Each wall is flat, endless, passes through zero and stands at right angles to its row. A trip goes straight from one point to another. Which walls does it cross, in order?
(in the rows, 128 means zero)

Walls:
(1): [194 127 140]
(2): [ 82  93 150]
(3): [101 104 157]
(4): [119 105 181]
(5): [ 66 106 110]
Trips:
[179 148 101] to [170  80 145] => 4, 3, 2
[201 114 164] to [171  46 175] => 3, 2
[171 161 137] to [ 98 153 126] => 1, 5, 2, 3
[196 107 156] to [ 61 113  97] => 3, 2, 5, 1, 4
[ 68 100 143] to [127  75 180] => 1
[214 145  63] to [157 122  67] => none
[199 163 142] to [ 82 118 142] => 4, 3, 2, 1, 5

Walls:
(1): [ 96  84  86 145 181 123 136  84]
(2): [186 175  85 150  93  97 122  96]
(3): [177 146 112 155 119 126 133 193]
(4): [104 147 116 130  84 122 113 104]
(5): [152 154 176 104  91 174 163 149]
Trips:
[117 148 178 144  84  72 145 107] to [136 197 159 188  92 112 165 150] => 3
[137 186 101 127 149 212 131  66] to [155 132 139 159 169 175 124 113] => 4, 3, 2
[120 146 155 133  66 173 146 184] to [ 55  67  95  42  50 114 116 107] => 3, 1, 5
[168 166 143 120 124 150 162 119] to [137 227 128 149 119  86 111 101] => 4, 5
[136 146 156 110 169  64 114 117] to [148 121  89 112 167 121 126  79] => none
[109 149 154 132  68 139 125 111] to [149 133 114 110 115 107  90 137] => 3, 5
[127 120 145 159 110 125  48 142] to [149 137 110 137 112 173  86 119] => 5

Walls:
(1): [162 223 132 103 106 112 191 125 100 143 162 133]
(2): [ 80 152 171 115  80 137 154 103  74 109 109 131]
(3): [103 149 175 126 181 108 142 129 163  93 144 100]
(4): [ 76 105 179 155 122 180 146   7 103  80  71 163]
(5): [183  90 147 160  88 161  58 193 150  80 123  75]
(6): [123  95 185 125 142 130  76 170  96  45 108 133]
Trips:
[103 110 146  76 167 156 128 124 139  95 143 140] to [ 73 133 182 163 125 126 144 138  46 163 142 146] => 1, 3
[145 113 143 149 126 147 139 152 118 161 158 106] to [131 117  94 179 104 119 140  84 103 168 168  97] => 5, 4
[151 100 120 145 145 100 207 139 156 119 117 137] to [149 124 140 108 163 113 113  91 159  98 109 145] => 4, 1, 6
[151  17  95 128  89 129  87 131  74 138 137 143] to [105 107 147 166 153  89 123 111 146  92  64 128] => 4, 3, 2
[106 137 138 128 138 109 113 105 113 114 111 111] to [170 143 137 145 118 153 103 112 135 106  96 113] => 5, 3, 2

Walls:
(1): [ 97 143 148 199 122 173 137 165 140 117 118  73  74 142 196 120 102 184
  91 107 178  99 139 138]
(2): [ 89 164 151 215 118 106  94 128 104 208  82  53 144 198 186 129 151 139
 118 164 141  94 111 109]
(3): [ 79 170  88 173  90 123 106 200 121 143  52 124 139 101 158 124 168 102
 142 122 134 152 149 162]
(4): [100 136 131 126 117 100  87 121  98  48  84 118 165 106 157 120 120 109
  94  99 113 169  95 139]
(5): [213 136  80 125  97  69 182 158 146  72 106 140 148  83 106  57 183 175
 154 112 191 158 101 141]
(6): [137 127 188 136  99  64 176  60 106  93  96 134 121  72 171 161 125  67
 106 136 195 219  91 120]
Trips:
[110 169 141 113  80 175  52 118 126 166  74 132 165 109 171  88 107 129
 115 106 137 124 211  85] to [110 187 154  78 196 128 153  95 119 175  97  76 173  94 130 145 105 113
 132  80 176 153 141  39] => 6, 1, 3
[151 110 157  85 129 104 117  46 127   7  80 137 130 174 181 101 156 190
 174 170 133 143 130 144] to [136 162 106 132 121 113 135 174 122  71 198 111  75 142 158 120  88 192
 130 109 118 186 122 170] => 1, 6
[165 204 241 147 147  92 109 172  49  87 123  88 125 132 157 177 113 149
 159 142  78  83 115 107] to [110  42 101 102 136  90 140 128 115  96 135 106  78 122  59 227 180 147
 123 146 106 165 146  29] => 1, 2, 4
[121 140  89  62 225  67 107 150 160  89 111 104 153 121 128 134 111  65
  40 151 127 132 112 156] to [154 121 101 173 202 116 154 110 149 168  49 113 162  94 126 145 173 148
  76  94  66 196 214 167] => 3, 5, 2
[152 143 180 198 120  61 166 116 139 141 109 137 120 133  67 139 123  98
 139 183 152 155  74 151] to [154 152 174 158 193 168 146 155 145 118 203 162 187 103 133 171 141 114
 106 178 129 163 103 152] => 2, 5

Walls:
(1): [108 114  91 131 131 173 117 132 127 129 164 125 173 137 113 140 125 129
 135 135 118 118 129 120 120 104 110 122  85 146 150 122 122 162 136 142
 133 124 142 149 114 116 131 130 118 135 144 103]
(2): [117 160 123 123 114 164 132 134 126 135  93 153 128 116 167 117 102 139
 128 110 147  97 126 155 109 103 110  98 156 115 131 149 102 106 112  98
 186 127 123 142 139 136  90 129 120 124 135  99]
(3): [116 122 143  83 153  94 105 121  91 140 114 163 155 113 132 145  95  69
 101 119 142 129 142 152  95 156 151 142 127 125 130 139 133  84 132 106
 118 119 120 114 112 124 126 110 151 145 129  98]
(4): [140 125 137 132 118 145 130 125 102  59 127  91 151 103 142 134 118 160
 139 129 179 154 114  92 154  97 165 160 122 110 137 121  84 108 123 148
 111 107 103 165 158 119 109 131 150  62 150 119]
(5): [157 128 105 127 146 113 122 117 138 148 126 103 111 133 113 145 139 164
 155 125 122 123 146 134 139 120 161  98 132 121 108 120 130 119  95 158
 163 126 127 131 179 139 123 144 168  91 143 147]
(6): [ 95 161 116 128 136 159 153 121  88 140 122 140 125 130 144 144 128 118
 150 138 133 128 151 127 103 142 134 157 116 107 168 145 170 134 120 106
  99 128 138 143 164 112 147 119 115 111 118 141]
(7): [151 107 112 103 137 123 153 153 128 137 132 140  86 136 124 108 146 164
 104 144 150  83 126  91 130 115  78 104 129 131 158  81 106 155 167 147
 140 139  89 103 150 120 105 134 126 143  92 157]
Trips:
[141 130 109 140  72 155 139 106 122 121 107 125 129 153  95 121 178 113
 160 126 123 133  55 132 120 135 120 145 103 151 140 142 108 163 152 160
 145 136 123 126 135 160 121 148 119 140  97 120] to [138 148  96 139 114 103 151 143  98 117  86  97 126 109 149 150  74 164
 126 140 119 128 124 135 105 135 132 173 116  75 165 137 136 108 103 103
 116 121 154 148 139 160 121 100 134 109 119 101] => 4, 6, 2, 7, 1, 3, 5
[105 111 139 132 114 176 150 104 117  88 131 129 128 157 157 157 161 141
 124 112 120 146 106 140 145 142 171 120 133 133 136 109 124 124 181 100
 125 113 129 105 114 139 133 100 130 134 128 109] to [110 114 144 114 103 104 105 108 111 136 124 119 138 159 133 141  94  72
 102  99 151 128 180 142  97 118 144 131 130 150 141 147 110 114 125 105
 132 173 129 145 124 137 168 123  87 142 102 153] => 3, 4, 1, 2
[149 146 109 148 142 172 131 118  96 105 157 123 188 131 112 108 120 148
 166 130 100 128 127 104 168 127 127 137 149  96 146 138 158 109 123 249
 142 124 138 127 142 116 154 130 144 114 128  81] to [121 122 143 159 137 142 133 168  90 116 129 130 105 143 106  64 163 123
 121 143 123 123 122 131 104 144  71 108 134 150 100  80 133 104 106 137
 158 136 120 118  82 144 129 139 146 167 138 101] => 6, 7, 4, 5, 2
[133 134 123 109 159 104  83 117 132 152 103 142 145 153 142 115 131 141
 115 102 138 136 106 136 110 124 112 130 151 111 136 143 145 151 114 158
 141 126 134 155 103 133 111 163 141 100 115 138] to [158 165 120 143 183 128 112 158  93 152 104 114 114 151 140 123 153 129
 119  88 116 134 123 128 123 158 154 133 118 117 118 119 145 182 167  76
 148 165 115 136  99 100 148 139 141 132 101 141] => 7, 6, 2, 5
[142 127  72 160 143 168  98 140 167 130 107 144 184 136 120 148 170 141
  89 127 116 124 105 142 110 145 158  90 119  98 135  93 127  89 113 127
 157 112 128 132 110 109 139 128 139 150 130 138] to [118 144 115 153  99 123 126 138 159 155 116 117 143 124 156 138 147 106
 135 161 125 140 151 170 106  99 125 127 136 116 106 165 105 144 150 129
 181 124 179 184 140 115 123 146 135 128 111 120] => 3, 6
[137 128 129 170 102  99 161 138  94 127 132 100 128 114 136 134 113 144
 107 152 161 139 109 122 125  95 113 149 131 139 143 156 101 109 122 129
 148 118 158 128 166  83 137 159 122 120  96  99] to [127 119  94 108 147 161 152 106 132  87 119 111 137 129 122 150 116 104
 142 111 157 150 119 139 107 101 103 118 105 138  95 141 108  97 132 112
 112 140 121 113 120  98 124 159 118 151 143 145] => 1, 7, 3, 6
[164 125 181 130 137  96 135 120 158  85 179 110 158 142 137 132  97 166
 123 151 147 135 116  75 143 135 129 148 141  85  75 125  85 133 153 108
 133 120 118 147 176 163  95 159 149 141 145 117] to [143 134  98 153 147 140 151 165 112 137 130 148 137 134 113 142 119 116
 164 161 143 129 158 137  91 125  90 153 143 120 115 142 114 143 138 124
 146 102 132  94 133 115 121  73 132 108 127 125] => 2, 1, 6, 3, 5, 4

Walls:
(1): [166 131 129 156  95 118 142 123 110 147  95 179 128 139 119 140 136 154
  90 111 116 178 116  83 103 145  99 130  58 162 167 172  97 108  82 162
 148 100 145 180 128 158  89 128 159 121 147 149]
(2): [165 138  86 143 168 144  77  92 120  87 147 104  60 150 147 157 117 135
 145  89 138 126 123 150 135 169  99 123 121 121 123 131 178 122  96 117
 100 153  88 165  78 127 168 113 109 168 135 112]
(3): [ 99 149 160 149 100 151 173 129 116  84 118 129 100 153 123 153 184 112
  84 142  93  92 134 124  58 122  98 112 180 114  94 121  85 128 152 135
  94 122 123 119 120 135 103 147 115 140 128 107]
(4): [159 128 168 125  92 103 134 148 130 118 140 182  96 128 123 127 108 108
 124 128 141 157 117 120 111 107 120 156 145 146 114 133  96 159 136 144
  92 163 169 148 187 110 138 116 153 117 112  84]
(5): [162 131  98 170  81 102  91  45  91 135 105 119 167 100 114 181 111 103
 166  94 112 102 127  60 132 144 137 154 187 147  95  89  91 131  91 165
 127 121 175  85 153 131  97 120 130 109 150 164]
(6): [177 118 180 102 179  82 133 134 108 106 116 106 130 157 153 174 153 120
 125 179 128 110 105 114 157 117 137 106 156 151 138 134 151 146 108 193
 132 122 121 142 127 122 121  85  59 121 148 156]
Trips:
[105 110 148 115  83  83  97 136 116 106 138 108 124 153  92 129 130 118
 150 162 120  99 106 127 114 146 120 136 121 108 130 129 176 121 135 131
 129  99 102 132 159 156 103 159 112 120 160 146] to [113  73 104 113 152 147 119 105 122 129 123 110 100 197 111 155  62 142
 174 154 102 126 132 119 108 179  89 176 142 138 143 128 104 118 140 133
 158  88 104 158 181 167 102  84 128 131 106 122] => 1, 2, 3
[181 137 117 163  88 132 111  79 127 106  82 120 158 180 159  82 131 118
 135 120 162 104 155 141 101 124  95 149 132 141 187  91 127 119 125 151
 123 159  94 119 175 111 137  89  96 145 125 143] to [ 95 104 137 166 114 138 119  96 116 158 143 112  97 162 121 166 183  86
 171 133 152 126 144 152 122 182 147 123 142 111  95 122 133 135 147 131
 155 168 134 146 123 186 120 138 132  98 128 118] => 3, 1, 4, 6
[152 164  85 119 159 145 108 118 124 122 162 107 128 148 116  55 101 125
 166 132 125 140  95 104 153 167 124 117 147 131  90 132 118 153 109 142
 149 124 137 165  96 131  89 111 168 107 138 153] to [143 153 148 156  97 139 140 158 106 130 159 127 119 140  99  94 105 132
  88 135  99 113 169 178 121 110 149 106 123 160 119 150 110  87  76 145
 103 118 102  91 123 139  86 143 102  82 105 131] => 2, 3, 5
[132 130 141 125 134 116 164 119 134 110 147 118  79 163 120 119 144 134
 104 174 147  83 121 131  99 137 150 142 120 144 189  86 157 161  99 132
  91 146 100 137 129 145 144 182  92  65 118 100] to [146 138  75 153 132  71 131 102 126  98 134 117 137 131 136 113 166 141
 132  94 123 148 148 142 117 120 141 148 156 126  93 128 150 117 101 124
 146 138  94 140  98 138 130  87 104 122  99  87] => 4, 5, 3
[105 106 108 141 173 103 169 119 121 140 103 159 119 151 125 116 145 120
 149 124 118 149 100  96 125 146 176 155 148 143 239 137  89 109 116 202
 174  79 145 157 146  97 109 157 120 158 129 140] to [176 117 145 136  70 121  98 112 162 105 101 249 147 128  96 156 143 125
 117 161 121 130 138 100 114 170  89 119 122 115 130 121 125 126 161 115
 158  87 135 132  83 138 120 120 123 117 120 137] => 4, 3, 6
[134 158 118 106 153 142 168 183 140 182 131 151 127  82 154  94 157 137
  97 115 158 170 148 118  92 151 103 104 186 119 140  94 146 138 189 113
  78 168  83  80 140 112 146 162  93 134  85 102] to [141 100 103 158 160  82 135 182 128 148 141 117 103 136 158 190 149 152
  89 156 115 131 106 134 100 140 131 167 109 143 159 174 127 122 153 109
  85 147 155 143  81 134 124 144 162 145 139 134] => 2, 1, 6
